Rows are points. Each table stands for the endless flat space through its points: a line for two points, a plane for three, and so on. The two share one point or none. Which?

First (2 x 4):
[[ 19  -2 -18 -16]
 [ 19   6 -14 -24]]
Second:
[[ 21   0 -24 -18]
 [ 16   5  -4 -23]]
They share: [ 19   2 -16 -20]

First:
[[-19   5 -19  -9  21  22 -22  14]
 [-16  10 -14  -7  16  16 -19  16]]
Second, 2 rows:
[[ -6  16  -2  -8  10  -1  -9  15]
 [  2   8   2 -18  18 -11  -1   5]]
They share: [-10  20  -4  -3   6   4 -13  20]

First:
[[ 17  -4  -7  -6   2   6  -3   2   8  33  12 -28]
 [ -4  20  11  -4 -17 -20 -20   7  36  10  15   0]
 [  5   8   2  -7  -5  -5 -11   7  24  22  12 -15]]
Second, 2 rows:
[[  4  18  11   8 -10   2  -3   3  36  17   2   8]
 [ 10  14   5   0 -12  -6  -7  -3  24  17  10  -4]]
They share: no point

First, 2 rows:
[[ 13  13  27   9  -2  -1  17  25  13 -29   6   4 -10 -16   2 -13  -4 -20]
 [ 13  13  30   7   3  -1  15  27  10 -34   1   7  -7 -18   1 -16  -1 -23]]
Second (2 x 18):
[[ 14   9  23  15  -6  -5  24  16  14 -20  21  -7 -21 -10   7  -5  -7 -16]
 [ 16   1  27  19   6 -13  30   6   4 -22  31 -17 -31  -6  13  -1  -1 -20]]
They share: [ 13  13  21  13 -12  -1  21  21  19 -19  16  -2 -16 -12   4  -7 -10 -14]

First:
[[-13 -11   6  17  11   8   2 -10  20  12  -3  16   5 -16  -4  16   3 -15
    9  17 -13   7  -8   0]
 [-15  -6  11  15  20   0   5   2  16  -2  -7  20  13 -22 -10  21  -7 -23
   -8  19   2  -3 -17   8]
 [-11 -16   1  13   8  13  -4  -7  15  17  -5  12   0 -13  -4  20   7 -19
   11  21 -16  11  -5   1]]
Second (3 x 24):
[[-12  -3   5  16  19   0   6  -6  19   0  -2  26  15 -21 -11  14  -4 -16
   -4  14  -3  -2 -17   7]
 [-16   8  13   4  31   8  16  -7  44  -2  14  23   1 -36  -7   1 -17 -25
   19  18   0  26 -16  16]
 [-11   1   3  13  22   1   8  -8  24  -1   3  29  14 -24 -12   9  -6 -16
    0  13  -3   3 -18  10]]
They share: [-15  -6  11  17  18   1   6  -3  19   1  -5  20  12 -21  -8  18  -5 -19
  -3  17  -2  -1 -15   5]

First (2 x 24):
[[ -6  19 -12   3  15  22   7  24   6  -1  -9  20 -13 -10  -5   6  13  19
   -1  -1  -6 -19   9  15]
 [  9  22  -9  -3  30  10  10  15  21   8  -6  17  -4   2  -2  15  22  25
   11   5  12  -4   9   6]]
Second, 3 rows:
[[ -5  24 -19  -7  27   9  -1  12  20 -12 -14  26 -24  -9  -4   6  10  29
    5  -2 -16 -29  15   5]
 [ -4  14  -7  -4  -2  28   0  35  26  17 -18  -1  15 -24  -3  24  20  36
    0  12  26 -24 -11   2]
 [ -2  15   3   2  -4  31   9  39  17  19 -12   1  16 -19  -8  18  19  29
    4   5  26 -14 -14  10]]
They share: no point

First (3 x 24):
[[ -5 -16  12   3  -4 -18   7  -4  -6  -1  12  -6  -6   0   5 -18  12  -5
    6  26   7  16   9  -2]
 [-19 -28  27   9   1 -40  -3   0   1  14   0 -13 -24 -19  15 -35   9 -24
    6  34  21  24  19   9]
 [-37  -7   5   7 -12 -10 -28 -24  -7  -8 -13 -39  16  10 -11  -1  -7 -12
    6   3 -12  -7  -7  28]]
Second (4 x 24):
[[-13  -3   9   6 -27  -6   5 -24 -21 -10   5   3  20  -2  -3 -26  -2  13
   11  34   2   1   5   6]
 [-16  -8  13  -2  13 -28  -5  -1   4 -12  16 -39   1  12 -14  14  28  -7
   10  14  -5   9  -1   9]
 [-12 -27 -10   5   0  12 -17 -10  -8   6  -6 -21 -11  18  17  -8 -17 -31
   -8 -21 -15  13  -1  -2]
 [ -7 -15   3   0   3 -18  -7   6  15  -4   5 -27 -10  22  -9  10  22 -11
   -1  10   2   7  -7  12]]
They share: [-13 -10   6   3  -8 -10  -3 -12  -8  -7   6 -16   6   8  -3  -8   6  -3
   6  16  -3   6   1   6]

First:
[[ -5  19   0  -8  25   9  26  17 -10 -14 -27 -13 -21   6 -15 -12 -22 -25
  -28  -1 -10   9  16  23]
 [ -5  17  -4  -6  22   8  21  18  -5 -17 -23 -11 -20   3 -18  -8 -16 -21
  -22   1  -4  10  13  19]]
Second (4 x 24):
[[  6  34   3 -21  20  13  -8   6  21 -10  10 -16   7   4 -11  27 -25 -16
   -7  -7   2 -16  27   7]
 [  6   7   6  -2  25  34  -3   4 -11 -55 -26  17 -28 -32 -10  -4  -8 -18
  -29 -29  14   9  24  -2]
 [-12  10 -15   1  10  13  21  16  -5 -34 -32  -1 -28 -11 -25 -13  -2 -12
  -23  -2   8  18   0  13]
 [-16  37 -22 -22   1   8  18   6  23  -5   0 -28   9   3 -22  18 -13  -2
  -17   6   8  -3   5  18]]
They share: no point

First, 3 rows:
[[  8   2 -16   9  -1 -23 -22   1  21   7 -13  18  17  16   9  17  27   3
    9  24  -8   6 -10  21]
 [ 20 -13  -1  21   2 -14 -25 -14  30  -2 -13  27  -1   1  -6  17  21   6
   12  30 -17  18 -16  12]
 [ 20  -7  -9   9  12 -12 -17 -24  22   2  -7  27   5   3 -18   5  13  12
    2  18  -9   8 -14  12]]
Second, 2 rows:
[[ -3  -6 -10 -14   7  -3 -21  -2  16  23   2  36  26  31  -8  11  20  -5
  -12  32 -15  18 -13  15]
 [ 17   6 -22   6  11 -23 -13 -18  16   3 -10  16  14   7  -8   3  16  15
    4   8   1  -6  -9  19]]
They share: [ 12   3 -19   1  10 -18 -15 -14  16   8  -7  21  17  13  -8   5  17  10
   0  14  -3   0 -10  18]
